Rows are points. Examples show where two turns around zero, p and q, send a point. Where does a point land after both, in the order given? Backwards means that the second turn is done in reverse. Each puzzle has new turns, and all numbers are rounded.
In the rows, 128 means zero.

Turn p:
[126 146 152] -> [124 146 152]
[154 137 108] -> [153 139 108]
[110 104 172] -> [112 103 172]
[122 126  80] -> [123 125  80]
Turn q:
[115 102 109] -> [114  99 115]
[107 150 184] -> [106 164 176]
[164 126 117] -> [164 121 120]
[126 135 102] -> [128 129 101]
Where do these land?
q, then p: [ 84 120 140] -> [ 83 122 138]
q, then p: [108 100 142] -> [107 104 147]
q, then p: [171 131 149] -> [169 137 151]
p, then q: [126 152 127] -> [126 151 121]
p, then q: [150 136  82] -> [152 125  83]

Turn p:
[134 104 135] -> [128 103 124]
[140 156 132] -> [146 148 143]
[113 171 149] -> [122 161 165]
[125  81  97] -> [116 100  80]
Turn q:
[ 88 127 102] -> [ 80 130 128]
[160 110 148] -> [165 111 139]
[171 133 134] -> [167 118 111]
[ 93 142 128] -> [100 152 134]
Where do these land?
q, then p backwards: [103 117 148] -> [115 148 152]
p, then q: [115 136  93] -> [106 137  98]
q, then p backwards: [145 103 123] -> [144 107 144]
p, then q: [109 178 179] -> [159 187 160]
p, then q: [136 114 122] -> [125 111 126]
p, then q: [160 119 103] -> [137  99 100]

Turn p:
[137 146 131 127] -> [139 143 134 135]
[125 152 109 118] -> [142 152 113 120]
[132 118 111 164] -> [119 115 102 156]
[138 110 112  91] -> [153 110 126  95]
[141 108 205 102] -> [119 109 210 120]
[136 104 120 138] -> [127 102 119 134]
[ 87 158 107 156] -> [ 97 166  92 136]
Turn q:
[100 114 130 125] -> [107 128 136 106]
[129 142 144 149] -> [127 142 146 147]
[ 98 112  92 137] -> [ 84 112 110 120]
[201 110 141 104] -> [200  93 125 136]
[113 161 134 125] -> [123 164 123 131]
Where do these land?
p, then q: [157 125 159 116] -> [153 125 165 131]
p, then q: [119 194 109 136] -> [129 170  96 173]
p, then q: [125  98  89 149] -> [101  89 104 125]
p, then q backwards: [122  91  98 121] -> [134  99  97 105]
p, then q backwards: [117 109 149 107] -> [110  99 142 128]
p, then q: [ 95 152 144 124] -> [121 170 123 120]
q, then p: [161 128 149 143] -> [131 112 146 162]

Turn p:
[ 98 100 141 103] -> [ 96 107 159 119]
[178 146 106 100] -> [180 124 117  93]
[ 74 117 134 121] -> [ 75 131 145 125]
[113 123 118 163] -> [108 131 103 151]
[140 175 137 129] -> [152 171 129 124]
[162 140 148 132] -> [166 135 136 142]
[131  96 113 148] -> [119  98 107 143]
Turn q:
[ 91 120  97 104] -> [ 86 124  94 135]
[153 135 116 123] -> [142 146 119 112]
[150 107 140 129] -> [153 111 127 116]
[ 68 115 167 171] -> [109  88 167 189]
[162 138 112 134] -> [154 154 120 117]
[114 166 120 128] -> [105 159 141 134]
[158 115 145 108] -> [147 114 130  93]
Where do these land?
p, then q: [132 153 127 128] -> [126 150 134 117]
q, then p: [145 116 113 193] -> [173 134  90 165]
q, then p backwards: [132 118 121 111] -> [128 126 107 125]
p, then q: [162 119 118 161] -> [163 143 101 142]
p, then q backwards: [103 129 165  83] -> [125 168 176 120]
p, then q: [ 95 133 124  93] -> [ 88 111 142 111]

Turn p:
[141 131 121 106 125 104] -> [146 145 111 115 131 113]
[128 148 182  74 117 169] -> [153 140 183  73 129 163]
[118  98  98 138 101 102] -> [127 112 100 137  95  94]
[102 131 104 152 129  96] -> [ 95 140 106 148 115 103]
[118 101 127 124 144 114] -> [114 111 114 113 138 111]
[139 123 135 163 128 115] -> [126 120 135 159 139 109]
[150 163 129 137 153 196] -> [135 128 146 148 149 204]
Turn q:
[131 137 102 106 172 155] -> [145 139 105  81 155 131]
[145 110 137 139 160 107] -> [130  92 136 119 144 104]
[128 122 129 155  92 151] -> [136 126 135 157 116 167]
[134 166 160 158 109 127] -> [145 149 159 172 140 123]
[115 128 138  89 169 111] -> [105 136 130  86 142  93]
[148 123  80 139  70 136] -> [154 125  89 158  81 159]
[160 102 101 123  94 124] -> [147 104 110 132  81 138]
[113 114 157  98 156 123] -> [100 129 152  93 136 111]
[ 78 150 148 145 132 118] -> [ 90 152 136 154 160 126]
Where do these land?
p, then q backwards: [120 149 134 129 156 126] -> [ 97 138 135 129 137 139]
p, then q backwards: [128 106 157 141 112 105] -> [148 130 153 126 143  96]
p, then q backwards: [112 123  78 104 146 133] -> [107 112  77 112 123 137]
q, then p: [139 141 144 100 116 119] -> [141 155 144 127 119 110]
p, then q backwards: [114 130 156 162 102 128] -> [134 124 171 134 109 105]
q, then p: [136 133 141 169 103  92] -> [113 105 140 171 133  96]
p, then q: [150 142  64  79 152 186] -> [182 148  92  83 118 194]
q, then p backwards: [105 117 171 148 104 115] -> [104 142 150 175 125 144]
p, then q: [148 112 107 120 160 148] -> [139 110 106  95 138 150]
